Every row gives one point. Each copy is the shape, with its points in the same order, turned, moved and blurred by noise. Is it also mirrored, or only turned?
In the rows, zero is written as 128.

Shape (6 x 2):
[[113 144]
 [123 170]
 [177  87]
 [108 127]
 [121 129]
 [111 153]]
Copy 1:
[[161 128]
 [178 149]
 [ 93 178]
 [146 121]
 [136 132]
 [173 132]]
Copy 1 is: mirrored
Copy 2 (6 x 2):
[[116 129]
 [ 95 149]
 [192 166]
 [128 119]
 [131 130]
 [105 136]]
Copy 2 is: only turned

Shape (7 x 3):
[[135 150 159]
 [146 132 133]
 [147 143 116]
 [135 131 122]
 [ 55  83 121]
 [153 112 112]
 [ 78 154 112]]
Copy 1:
[[163 126 131]
 [141 108 113]
 [133  93 122]
 [128 109 117]
 [ 69 183 114]
 [122  96  94]
 [ 98 135 167]]
Copy 1 is: mirrored
Copy 2:
[[148 153 153]
 [136 145 127]
 [116 150 124]
 [125 135 127]
 [138  43 152]
 [128 134 100]
 [ 97 106 173]]
Copy 2 is: only turned

Shape, 10 rows:
[[135 110 131 122]
 [122 150 147 169]
 [138 125  97 108]
 [ 97 135 108 136]
 [100 123 155 103]
 [149 134 122 113]
 [109 116 156 149]
 [162 119 140 111]
 [180 200 163 145]
 [114 141  64 115]]
Copy 1:
[[122 120 161 134]
 [165 142 120 119]
 [107  86 147 124]
 [133 104 114 149]
 [100 147 135 153]
 [112 111 149 109]
 [147 148 142 150]
 [111 126 171 107]
 [140 157 119  43]
 [112  58 114 133]]
Copy 1 is: only turned
Copy 2 (10 x 4):
[[112  97 124 119]
 [114 139 148 164]
 [136 113 123  94]
 [107 146 131 114]
 [ 84 105 164 104]
 [136  92 139 111]
 [ 85 115 136 138]
 [135  77 133 121]
 [175 105 196 174]
 [145 155 116  79]]
Copy 2 is: only turned
Copy 3, 10 rows:
[[114 116 125 114]
 [140 110 169 153]
 [ 98 132 145  87]
 [101 147 158 134]
 [136 153 111 130]
 [125 121 143  92]
 [127 118 130 156]
 [135 105 123  93]
 [197 100 190 100]
 [ 77 155 174  93]]
Copy 3 is: mirrored

Shape, 10 rows:
[[142 104 149 114 121 125]
 [153  98 146 135 118 134]
 [153 106 161 101 107 164]
 [142 100 130 130 132 142]
 [142 135 162 132 124 157]
 [155 132  46 120 105 135]
 [126 123  80 106 128 135]
 [130 127 167 180 111 169]
 [122 141 150 174  64 128]
 [123  93 146 130 127 177]]
Copy 1 (10 x 6):
[[129 143 137 102 118 156]
 [143 152 145 119 106 163]
 [137 135 110 117  93 178]
 [145 146 135 123 125 156]
 [150 113 129 114  93 141]
 [102 200 103 169 111 100]
 [112 169 104 135 141 126]
 [170  88 151 141  95 140]
 [109  97 176 163 101 132]
 [170 123 112 134 121 173]]
Copy 1 is: mirrored
Copy 2, 10 rows:
[[145 116 141 122 112 103]
 [149 111 150 139 118  98]
 [111 103 154 137  85 116]
 [136 120 135 146 120 101]
 [104 102 151 131 129 133]
 [171 157 115 192 107 162]
 [146 153 100 157 112 141]
 [111  63 150 156 156 123]
 [167  51 144 144 141 158]
 [106  90 115 150 117  92]]
Copy 2 is: mirrored
Copy 3:
[[120 121 144 118 141 162]
 [ 99 118 146 123 129 171]
 [ 89 124 123  92 136 181]
 [ 94 134 151 126 131 161]
 [ 93 109 104 131 132 162]
 [109 190 155 125  57 146]
 [105 179 145 123 110 125]
 [ 73  71 129 143 113 153]
 [125  73 122 127  72 143]
 [ 67 116 140 110 145 150]]
Copy 3 is: mirrored

Shape:
[[129  93 175 100 106 116 126 106]
 [152 138 121 109 105  74 112 168]
 [112 140 109 120 150 150 156 124]
 [ 88 171  81 151 148 149 139  96]
 [ 89 145 165 153 205 134 122 127]
 [137 110 113 161 110 145 137 146]
 [108 137 141 124 166 175 136 121]
 [128  99 117 143 139 107 145 177]
 [ 97 154 114 151 148 173 154 152]
 [150 145 107 132 131 127 124 147]
 [ 94 140 156 108 102  83 128 142]
 [136 149 149 153 145 151 152 127]
 [129 121 147  89  75 118  77 120]]
Copy 1, 13 rows:
[[129  71 145 126  80 151 119 124]
 [108  65 131 185 130 109 160 149]
 [ 96 152 106 123 107 131 149 128]
 [106 174  92 114 131  85 131 118]
 [144 168  96 175  95 148 126  75]
 [112 116 122 127 160 152 134 146]
 [119 162 102 133  90 155 122 126]
 [ 88 101 127 167 152 160 158 117]
 [106 187 121 139 133 141 141 136]
 [114 113  98 156 132 124 151 153]
 [118  94 173 166 101 104 135 117]
 [149 148 111 134 119 149 154 132]
 [119  63 143 145  91 111  92 167]]
Copy 1 is: mirrored
Copy 2, 13 rows:
[[186 151 121 151 123 121 133  80]
 [151 154 188 112 123 114 100 132]
 [111 146 102 127 158 119 148 140]
 [ 60 126 104 111 130 133 170 138]
 [102 174 105 176 149 193 155 147]
 [134 100 133 152 121 104 132 151]
 [122 147  75 147 152 148 140 138]
 [132 141 172 173 146 105 122 154]
 [100 135  92 139 143 115 140 184]
 [131 123 149 112 140 132 116 146]
 [145 194 155 138 102 116 130 117]
 [144 129 112 141 143 153 159 166]
 [170 148 121 121  83 121  87  85]]
Copy 2 is: mirrored
Copy 3 (13 x 8):
[[132 106 136  78 107 110  97 133]
 [187  97 116 131 127 103 143  83]
 [ 86 127 124 143 133 106 159 129]
 [ 70 142 144 191 114 135 155 117]
 [ 79 118 125 170 176  90  84 147]
 [142 132  97 132 125 149 152 151]
 [ 83 139 132 140 140  93 132 161]
 [140 117  72 126 157 123 141 117]
 [ 90 131 101 172 131 105 162 161]
 [147 126 129 146 140 119 159 122]
 [138  77 109 134  95  93 104 100]
 [110 103 134 148 146 119 139 167]
 [176 134 145 108  76 100 104 115]]
Copy 3 is: only turned
Copy 4 (13 x 8):
[[126  98 160 126 103 116 146 167]
 [142 164 124 138  87  73 127 116]
 [ 84 114 125 142 166 110 124 125]
 [ 58 133 144 125 185 121  68 114]
 [107 140 132  75 214 115 140 149]
 [105 149 104 147 129 143 100 165]
 [ 96  98 121 108 188 129 131 135]
 [125 163 101 154 141 102 134 167]
 [ 66 132  88 108 173 139 114 136]
 [126 148 110 144 134 121 113 108]
 [ 97 129 145  93  98  65 126 147]
 [ 94 144 135 113 161 155 140 133]
 [156  83 156 121  80 103  99 144]]
Copy 4 is: only turned

Shape:
[[ 97  92  99 131 134 134 110  91 158]
 [167 123 115 136 144 117 131 120 140]
 [128 122  95 148 166  97  84 107 129]
 [127 143 127  96 133 132 145 118 146]
 [103 109 102 128 171  96 118  92 116]
 [120 169 170 164  73 158 125 115 143]
 [117 164 114 143  68  95 149 182 109]
 [111 177 167 143  94 150 136 138 202]
 [ 79 181 135 174  94 147 139 135 116]
 [146 107 137 143 138 137 141 139 148]
 [153 101 101 114 141  93 117  86 135]
 [127 109 147 112 136 114  88 130 113]
 [103 114 141 148 130  71 126 116 108]]
Copy 1, 13 rows:
[[150 151 141 163 142 173 147 110 152]
 [126 127 148 155 124 111 171 140 108]
 [140 162 118 171 130 116 165 142 164]
 [101 137 164 144 125 122 132 114 106]
 [143 165 116 166 118 117 148  95 149]
 [ 96 146 134  68 131 183 142 148  85]
 [ 90 132 106 130  51 125 103 156  78]
 [ 93 132 197  71 112 177 126 152 110]
 [ 86 142  99  67  99 164 126 128 117]
 [142 104 151 135 131 124 149 134 101]
 [144 165 147 193 126 123 172 121 120]
 [143 158 127 144 150 113 115 147 120]
 [162 179 103 133  96 105 134 121 117]]
Copy 1 is: mirrored
Copy 2:
[[114 107 152  76 165 120 152 112 158]
 [107 139 134 128 151 134 162 139 103]
 [ 73 108 126 109 137 101 161  99 116]
 [137 121 110 134 150 165 147 137 143]
 [ 71 115 143 125 153 130 159  92 151]
 [197 125 143 138 123 115  88 115 122]
 [160 180 110 136  59 139 134 126 147]
 [211 119  92 128 154 107 112 138 139]
 [172 150 116 131 108 125  85  74 146]
 [121 157 133 118 164 125 132 146 128]
 [ 91 110 157 123 147 136 182 127 122]
 [ 86 106 136 134 116 120 120 154 144]
 [ 93 143 153 161 124 101 143 108 166]]
Copy 2 is: mirrored
Copy 3, 13 rows:
[[112 153 139 149 141 180 117  88 156]
 [126 112 143 138 169 145 109 135 121]
 [130 135 156 146 142 149  74  97 107]
 [134 116 127 103 141 155 150 114 140]
 [123 174 150 123 140 149  98 103 108]
 [176 109  82 179 109 172 161 139 136]
 [139  99 143 161  79  93 172 146 127]
 [167  79  94 136  90 200 152 148 174]
 [157 139  78 165  73 125 148 135 142]
 [106 110 124 136 149 169 131 149 130]
 [132 141 178 137 179 158 119 107 118]
 [119 118 140 138 134 165 134  93  81]
 [136 159 164 153 106 151 136 130  88]]
Copy 3 is: only turned

Shape:
[[129 140  99 126 128  94 156 113 124 142  99]
 [ 94 143 106 115 149 116 152 128 148 117 114]
 [132 182 103 101 133 118 140 120 144 126  78]
 [136 123  88 104 111  96 130 144 126 117 101]
 [154  94 152 178 111 131  87 119 128 129  89]
 [141 137  93  86 115 118 170 101 116 113  92]
 [182  88 161 136 117 111  82 121 137 107 105]
 [146  85 125 103  94 116 121 119 155 134  75]
 [112 170 153 160 160 173 122 105 122 117 123]
 [175 108 141 186 125 153 125 143 171 100 101]
 [114 155 147 149 119 179  91 170 118 180 183]
 [141 143 120 112 112  89 158  94 155 121 102]
 [136 123 132 127  68 111  99 106 127 103  99]
 [108 172 146 118 131 126 167 144 117 125 103]]
Copy 1 (14 x 11):
[[121 140 100 118 150 119 132  93 169 148 121]
 [104 144 127 161 168 112 123 125 163 131 125]
 [109 148 102 148 128  99  98 118 202 147 117]
 [118 148  94 131 138 147 105 101 171 104 113]
 [162 149 132 147  87 130 121  94  94 131  85]
 [107 149  77 116 138  97 144 105 188 115 113]
 [171 126 128 152  82 115 111  88 117  83  93]
 [114 127  71 162 101 130 141  86 131 104  87]
 [141 161 170 147 116  86 123 163 135 157 128]
 [166 141 153 175  83 133 148 122 147 120  49]
 [153 115 162 151  92 160 126 185 114 144 186]
 [123 140 104 151 131  92 136  84 183 125 116]
 [126 172 108 154  82 116 119  75 129 105 123]
 [ 80 129 154 123 123 101 130 129 174 139 133]]
Copy 1 is: mirrored
Copy 2, 14 rows:
[[153 135 139 173 111 120 118 113 135 136 134]
 [145 121 123 127  95 106 113 125 148 127 109]
 [149 166 141 134  79 118 116 105 118 142 145]
 [162 138 123 157 117 144  78 136 110 132 128]
 [ 80 120 176 159 148 168 123 146  84 106 134]
 [166 158 113 161 123 108  93  86 115 121 131]
 [107 118 188 136 166 154  79 137  80  98 142]
 [131 122 155 156 132 173  80  94 102  98 122]
 [ 82 149 129  96 127 102 168 129 112 121 131]
 [ 80  80 160 137 116 124 117 126  48 112 141]
 [105 101 108  64 161 180 164 144 119 178 141]
 [146 131 146 155 105 117  94  96 140 109 161]
 [119 152 134 144 133 170  87 133 109  82 162]
 [171 140 125 112  98 112 161 122 118 119 137]]
Copy 2 is: mirrored

Shape:
[[109  82 133  97 146 104  88  96 109 142 157 142]
 [ 95  81 166 117  95  83 172 101 145 123 128  83]
 [109  97 107 161 130 167 105 122 168 158  88 136]
 [ 93 122 138 160 173 161 111 117 116  96 144 126]
 [106 107 129 145 119 138 146  91  99 152  85  91]
 [124 106 160 155 160 110 143 139 159 150 155 100]
 [114 121 158 103 141 107 144 101 152 115 107  90]
 [155 115  97 104 157 149  92 172 150 134 104 130]
 [153 141 118 175 134  96 100 165 140 101 101  99]
 [158  91 143 146 107  90 124 117 108  99 156 114]
 [161 101 119 132 150 126 126 121 137 123 120 125]
 [ 98 174  91 101 114 119 124 106  92 130 119 139]
 [136 156 162 152 136 128 129 165 121  97 115 150]
 [161 102 163 141 101 160 150 162 119  91 157  94]
 [ 92 100 109 130 127 142 107 106 102 156  89 125]
 [ 85 124 102 118 173 110 151 144 121 130 140 148]]
Copy 1:
[[141 140 133 107 155 160 154 114 137  46 107 108]
 [145 211 128 111 146 172 190 117 130 147  92 125]
 [113  75 120  72 154 140 183 126 146 147 132 119]
 [ 94 108 131 135 181 163 136 170 166 113  92 110]
 [102 145 117  97 181 167 160 112  92 143 125 116]
 [168 160 132 116 164 145 166 183 155 138 138 112]
 [151 169 145 100 155 186 138 128 140 147  99 123]
 [163  80  96  72 138 130 109 156 135 122 105 127]
 [146 140  75  87 198 114 105 153 165 162  98 105]
 [158 161  83 150 173 135 152 125 138 122  80  90]
 [170 111 105 120 166 152 134 135 136 127 110 119]
 [ 89 139 131 116 164 119  88  93 124 105 114 150]
 [133 122 147 127 181  95 119 149 154 158  79 108]
 [140 141  86 164 121 129 144 173 122 165  74  89]
 [ 97 114 113  82 177 155 160 115 109 105 114 117]
 [134 127 142 119 181 130 139 160 140  96 114 181]]
Copy 1 is: only turned
Copy 2, 16 rows:
[[152 136 136  93 149 109 135 104 115 130 196 114]
 [143 159 108  85  99  93 116 166 134 174 124  69]
 [113 130  92 135 119 158  88 104 173 116 140 150]
 [162 117 157 140 146 192 116 112 139 142 146  98]
 [179 163 104 140  94 129 114 127 152 166 134 137]
 [142  79 119 127 111 123 105 155 126 127 136  86]
 [145 145 118 133 149 103 133 159 150 154 121  88]
 [115 126 114 148 174 139 105 136 110  93 134 171]
 [149 151 107 163 125 162 111 165 108  66 114 100]
 [175 152 138  86 113 121 120 133  94 100 121  88]
 [155 125 111 119 145 128 119 121 120 109 115 127]
 [150 174 140 130 125 154 195 149 135 134 159 159]
 [122 138 156 167 117 162 141 128 100 109 101 101]
 [150 133 178 104 115 139  80 152  94 125  77 117]
 [152 164 107 135 117 145 119 109 143 150 171 152]
 [128 107 108 122 141 170 165 141 103 156 159 123]]
Copy 2 is: only turned

Shape, 18 rows:
[[122 166 116 168  69 118 116 102  93 131 146 135]
 [116 126 115 140 136 171 179 128 162  97 117 121]
 [154 146 155 178 126 129 179 139 118 161 163 166]
 [106 102 124 160 146 142 150 121 140 105 153 150]
 [142 146 134 178 122 108 167 120 109 150 143 132]
 [118 141 121 101 102 165 122 142 136 101 135  86]
 [159 180 118 161 106 103  92 104  87 141 128 138]
 [143  86  96 132  93 151 121 110 123 117 137  96]
 [106 116 111 106 112 133 112 131  84 115  98 100]
 [144 114 150 114 110 150 131 147 131  95 126 120]
 [ 92 115 149 134 122 168 127 163 122 107 149 107]
 [110 125 140 125 154 136 144 114 131  90 173 155]
 [161 154 136 183 107 107 151 166  98 113 154 161]
 [127 112 155 139 132 170 121 121 144 103 119  78]
 [123 118 106 153 123 145 109 148 152 112 115  92]
 [170 173 119 169 128 127 140 161  91 174 172 169]
 [103 110 142 107  96 169  99 138 157 115  95 122]
 [ 91 103 135 107 133 108 145 128 167 103 158 113]]
Copy 1, 18 rows:
[[113 141 106  32 154 153 136 121 136 177 138 150]
 [129 180  94 128 146 164 112 124 130  86 143 153]
 [137 163  75  63 139 126 165 184 102 125 114 128]
 [122 172  60 116 124 144 125 124 151 127 126 127]
 [134 150  91  51 134 160 142 163 117 131 107 121]
 [137 161 144 122 144 163 144  82 128 137 140 172]
 [125 120 130  31 128 136 109 135 107 186 127 134]
 [143 146 111 115 167 167 115 102 156 157  92 170]
 [ 98 123 146 124 134 189 127 111 144 167 123 153]
 [140 174 136 137 152 148 138 130 128 152 129 142]
 [131 173 108 134 116 163 171 121 148 148 148 167]
 [107 186  79 118 118 127 140 102 125 138 125 111]
 [127 173 124  51 131 111 151 183 147 143 124 122]
 [166 178 112 138 127 186 118 113 120 152 135 164]
 [165 140 119 115 126 161 114 114 160 135 142 161]
 [124 127 106  42 118  89 163 175 105 136 104 152]
 [145 136 118 156 164 164 130 110 135 163 174 160]
 [145 162  95 134 139 164 158  81 149 124 130  96]]
Copy 1 is: only turned
Copy 2, 18 rows:
[[163  98 135 174 113 119 175 148 173  95  93 111]
 [ 85 137 124 145 115 147  90 109 141  88 132  89]
 [105 123 156 162  75 119 176 143 121 146 150  99]
 [113 129 147 116  81 128 102 144 154  99 134 101]
 [132 111 138 176  81 111 147 133 132 138 124 112]
 [139 133 135 145 170 153 110 133 122  69 105  89]
 [157  85 151 182 123 143 169 156 161 132  88 150]
 [155 114 127 170 134 141  90 177 146  70 139  97]
 [167  97 110 133 170 136  95 148 152 117 106 100]
 [135 156 130 137 150 161 118 150 135 107 135 101]
 [139 137 132 102 126 150 117 144 116  93 108  66]
 [126 136 183 104 106 133 116 123 155 102 139 112]
 [122 153 158 170  95 124 168 165 154 156 102  98]
 [148 132 116 137 119 187  94 132 112  83 123 103]
 [121 125 114 148 124 151  90 164 124  84  88 112]
 [103  95 186 173 104 120 185 174 122 156 112 102]
 [123 127  88 107 163 167 120 154 135  69 124 114]
 [137 155 141 106 123 101  91 127 123  75 132 128]]
Copy 2 is: only turned

Shape (16 x 12):
[[146 141 131 127 147 124 102 131 147 111 114 165]
 [134 114 145 149 182  73 240 114 152 104 133  84]
 [168 137 139  83 109 118 154 121 130 116 145 156]
 [109 117 132 122 111  76 121 128 128 164 154 146]
 [155 141 133 129 168  84 142  98 159 125 129  95]
 [118 131 129 112 130 139 210 122 104 120 186 115]
 [118 142 148 146 105  95 106 106 143 112 123 155]
 [188 111 148 141 110 137 106 128  94 118 141  76]
 [184  91 119 140 109  97 121 121 149 163 108 165]
 [123 133 138 111 151 133 143 149 149 109 147 151]
 [112 120 112 118 106 134 122 164 144 139 108  56]
 [119 131 144 136 113 141 122 104 149 131 125 155]
 [161 120 120 149 132 123 173 104 131 163 124 145]
 [116  93 103 140 123 134 117 101 140 109 121 101]
 [128 141  98 147 110 125 132 139 144 105 144  99]
 [120 125 119 137 115 114 111 107  91 128 107 146]]
Copy 1 (16 x 12):
[[133 171 122 120 137 128 158 165 131 177 141 142]
 [146  40 140 176  97 167 176 118 142 169 139  80]
 [142 137 106 141 116 163 157 177 114 164  72 140]
 [169 143  91 131 136 159  98 138  91 146 127 108]
 [129 115 150 138  93 133 142 122 111 192 124  97]
 [143  61 116 176 143 172 128 131 129 145  85 160]
 [159 181 121 136 121 154 157 134  94 147 139 133]
 [123 139  98 106 113 101 151  78 136 140  65 134]
 [116 172 101  99 135 162 142 159 131 141 101  68]
 [144 118 123 146 162 129 158 166 113 170 122 151]
 [140 112 143 143 132  64 121 128 105 102 112 112]
 [121 158 128 122 138 162 150 147  97 134 135 146]
 [110 122 129 122 132 186 131 144 147 136 114 108]
 [ 98 143 108 169 126 115 141 112 108 124 135 122]
 [140 143 151 175 147 113 135 112 123 138 103 124]
 [140 167  97 132 108 146 118 137 133 122 135 150]]
Copy 1 is: only turned
Copy 2, 16 rows:
[[147 146 134 127 104 142 108 155 122 108  85 151]
 [181 122 106  79 113 144 249  95 104 158  93 177]
 [147 146 103  70 106 113 131 161 128 110 136 152]
 [147 147 141 121 121  77 121  96 134 146 124 173]
 [157 148 149 118 103 164 182 116 116 133 126 163]
 [128  89  87  61 132 111 180 110 160 140 120 153]
 [181 142 146 121 128 113 101 111 122  98 101 164]
 [138 113 150  83 160 162 108 143  93 156 150 111]
 [151 190 142  88  95 105 111 122  91 135  96 116]
 [147 123  90 117 106 134 137 140 136 135  92 164]
 [123  84 128 163 124 109 154 127  83 151 142 112]
 [166 138 111 127 127 119 119 116 135 102  99 127]
 [130 166 118  79 121 116 165 100 120 122  92 120]
 [172  99 153 128 107 127 138 110 124 135 110 101]
 [128  85 131 115 105 131 137 105  99 116 114 140]
 [143 127 168 113 141  97 124 134 131 113  93 128]]
Copy 2 is: mirrored
